Rows are points. The last column is the point's height on a tilted bowl or saddle (a function of degree 2), plus a little noise. Count its main directions that bend up, bend down and stay straight.

Points:
[[-21  -8   2]
 [ 36  26  14]
 [-16  -5   7]
 [-20 -53 -48]
 [ 95  23 -87]
 [ -7 -23  -3]
 [-16  11  14]
 [ 16  62  12]
 [ 75 -25 -80]
 [ 28  72   1]]
Directions: 0 up, 2 down, 0 straight

Points (18 x 4):
[[ 12 -30  38  28]
 [-12 -28  10  12]
 [-21 -52 -42 -61]
 [-54  18 -35  25]
 [-11 -17  38  24]
 [  3  36 -47 -42]
 [-80  64 -53  68]
 [-40 -12  79  28]
 [-78 -44 -18 -19]
 [-58  70  38  52]
 [ 27 -23 -48 -42]
 [-92 -82  10 -77]
 [-14 -27 -17  -9]
 [ 32 -16 -14   0]
 [ 13 -27  14  15]
 [-22  29  25  26]
 [-11 -11 -77 -75]
 [ 15 -50   1   4]]
Directions: 1 up, 2 down, 0 straight

Points (23 x 5):
[[-10  -8  45   2   8]
 [ 13 -15  39 -55 -31]
 [-25 -23  18   4  -3]
 [ 12 -13  33 -43 -25]
 [ -4 -44 -69 -46 -66]
 [ 20   9 -57  60 -62]
 [-25  -4  16  11  -9]
 [  1  -1  15  48 -14]
 [-19  27  30  33 -10]
 [ 33  79 -10  47 -39]
 [ 19 -42 -69   3 -51]
 [ -3  30   3 -23 -27]
 [-26  58  69  46   3]
 [ 52 -84  13  70 -29]
 [-21  74 -67  21 -65]
 [ 26 -10 -42  28 -43]
 [ 37  -6  36 -37 -28]
 [  7  20  48  16   4]
 [  0   4 -95  60 -84]
 [  2  40  -7  11 -27]
 [-24  26 -11   0 -34]
 [  5 -32  -2 -49 -43]
 [-38  48 -52 -48 -73]]
Directions: 1 up, 2 down, 1 straight

Points:
[[-33  44 -10 -29  42  -1  65]
 [ 28 -66 -11 -30  38   9  59]
 [ 11 -66  17  -1   9  43   9]
 [ 17 -25  37  16 -75   1  48]
 [-31 -52 -35  -5  -9 -19   3]
 [ 63  74  -2 -50 -52  10  68]
 [ 20  -3   6  30  59   8  41]
 [ 20  -6 -42  43 -30 -35  18]
 [ 17 -38 -22  39  14   4  -5]
 [-60  26  29 -17 -22  50  40]
 [-18 -11 -57 -17  -6  12  18]
 [  9 -20 -54  -3 -30   1  13]
 [-77  42  29  68 -47   8  88]
 [ -9  38 -34  12  15 -20  33]
 [-43  89   3   5 -65  34  88]
 [ 80 -64  -8  11  13 -52  55]
 [-28 -17  68  52  39 -13  84]
 [-20   8  29  12 -61 -62  39]
 [-26 -78 -23   6 -57  -6 -15]
 [-72 -31 -57  55 -67 -14   8]
 [ -6  12   6   9 -18  58 -31]
 [  3 -16 -20  28   2 -12  -5]
 [-16 -54   8  -1 -94 -12  37]
 [ -2  -5 -65 -25  35  37  41]
 [ 47  11  -6 -53  20  26  39]
 [-47   7  24 -19 -30 -75  27]
 [-14 -39  28 -11  23  33  22]
 [  1 -49   0  17 -10 -30  -8]
 [ 40  -9  26  58 -57   7  31]
 [-23  24  -2   6 -20  12   6]
 [-46 -11  28 -18 -21   4  27]
 [ 77   8  -7  79  29 -21  56]
 [-39  19 -50 -56  36   0  92]
 [  0  60 -95  47 -17  41  22]
 [ 52 -14  -7  27   2 -59   7]
 [ 36 -63 -58  -7  17  47  31]
 [ -3  56  32 -11 -27  -5  45]
 [ 69  -3 -15 -29  40 -66  16]
 [ -4 -27   4 -16   2 -23   4]
 [-39  12   3  -3 -14  19   7]
 [-13 -73  35  15 -40 -34   4]
 [ -6  62 -15  -2  41 -29  52]
 [-31  31  18 -94  41 -80  36]
 [-33 -29  61 -20  -5 -53  27]
 [ 44 -21  -8  72 -24 -11  11]]
Directions: 4 up, 1 down, 1 straight

Points, 75 rows:
[[  3  47  51 -17  -8   7  61  -4 -71]
 [-18  13  52   8 -19  14  11 -21 -64]
 [ 19  -5   4 -72  37  -7  11 -21 -41]
 [ -2  17 -44   6  -3  -7  -5 -22  -7]
 [ 49 -25 -13   6 -23  -2   3 -13 -41]
 [ -6 -16 -12 -23 -20 -39  17  28  27]
 [  8  25  15 -13 -15  34  20  12 -23]
 [ 23   2   2 -26 -25   2  32  41  17]
 [ -6  10  31  14  38 -24 -36   9 -51]
 [ 27 -42 -15 -11 -54 -24 -26 -11 -43]
 [-15 -11  21  46  69  14   2 -17 -57]
 [ 35 -70  32  44   2  15  15  26 -57]
 [  9  -5 -10  27 -77 -18  -7  17 -20]
 [ 27 -21  -9  -1 -22  20 -58   9 -43]
 [ 15  -9   6  -4 -36  -3 -19  34  -5]
 [-53  11 -13 -18  -4   1   6   9  15]
 [ 31  -7  20  61  16 -52  32 -13 -60]
 [-30  27 -58  33  35   4  12  -1  10]
 [-51  36  50  62   7   0 -26  -8 -78]
 [  9 -15  11  28  27 -20  37   7 -15]
 [-34 -10 -11  -5 -22  15   2 -20  -7]
 [  0 -43  11  19  -8  37  69 -31 -37]
 [ -4  95  29  -7 -18 -32 -46 -14 -68]
 [ 38   4  29 -65  35  20 -51   0 -72]
 [  3   4  34  -1  28  -2   7  34 -18]
 [ 13  18  28 -56 -11  68  39  -1 -81]
 [  3 -47  16  27 -11 -27  24  31  -2]
 [ -6 -14  -7  26 -10  -5  44  -9   2]
 [ 23  28  53  16  14  11 -19  91 -51]
 [ -6  -9 -14  13  -4  -4 -16  34  17]
 [-42  10 -52  20 -50   5  24   4  20]
 [  3  16 -11 -49  35 -13 -20  17   0]
 [  4  21  -7  37 -19  43 -19 -17 -40]
 [ 27 -13   4  -6   8 -17  20  -7 -24]
 [ -2 -19 -38  27 -21 -22 -20 -64 -53]
 [  4  32   8  23  22  11  14   8 -18]
 [ 20  26  36  -6  -9  -1  -9 -62 -93]
 [ 20  -5  36  -8   6 -11  11  19 -29]
 [ 32   3 -23 -31   2 -25  -1 -57 -57]
 [ 18 -10   8 -25  -8  -8 -17   1 -20]
 [  0  47   0   8  12 -21 -23  10 -17]
 [ 22   0 -47  57 -19   8  37  50  48]
 [-20   2 -20  -7 -24 -37  11  40  39]
 [ 50   8  -4  -1  39 -12  12 -19 -53]
 [ 32  20  -5  14 -24  32 -15  -1 -41]
 [ 28 -81  18  -4 -11  58  56  32 -19]
 [ 11  13  32 -25 -42 -10  25  16 -24]
 [-26  36 -10 -36 -11  16 -52  43   5]
 [  0  24  10  24  10  16 -40  44 -23]
 [-11  30 -41 -27  -7  10 -18   9  10]
 [ 19  15  36  36 -31  18  27 -37 -82]
 [ 11 -24  22   1   7  -1 -76 -35 -81]
 [ -5 -16 -42  -8  -2  12   6 -14   9]
 [-13 -17 -20  23 -15  15  25 -30  -7]
 [-27  21   0  33  55 -23  19  13 -15]
 [ 19   9  10  30   5  14 -10  -1 -34]
 [ 38  32  -8  46   8  35  -4 -80 -94]
 [ 26   6 -26  12  17  14  10  19   4]
 [-35 -30  17 -34  -8   5  30   5   5]
 [-56 -21 -75  12 -25   2 -35 -34 -26]
 [ 10  10 -32   0 -52  42   9  34  13]
 [-15   7  17  14 -37   0 -16   7 -20]
 [-11  34 -26 -20  25   4 -45  32  -1]
 [-56  -1 -39  -5 -21  47   3 -33 -14]
 [ 27  36 -16 -20  26 -18  23 -17 -25]
 [ 75   6 -19  40  10  12 -27  24 -72]
 [  9  20 -23  14 -12 -21 -24 -20 -24]
 [ 23  23  11  53   5  -6  26 -18 -38]
 [  8 -21 -20 -36  -1  37  11  -3  -2]
 [-16 -39 -48 -23   9 -23  61   2  26]
 [-16   9  26 -30  -3 -25  10  -6 -22]
 [-18  16  22  10  -2 -10  13 -56 -62]
 [ 20   6 -44 -11 -10  -7   5  12  15]
 [ -6  25   7   5  34   2  55   3 -13]
 [ 17 -13   9  61 -15 -17  49 -14 -27]]
Directions: 0 up, 5 down, 3 straight
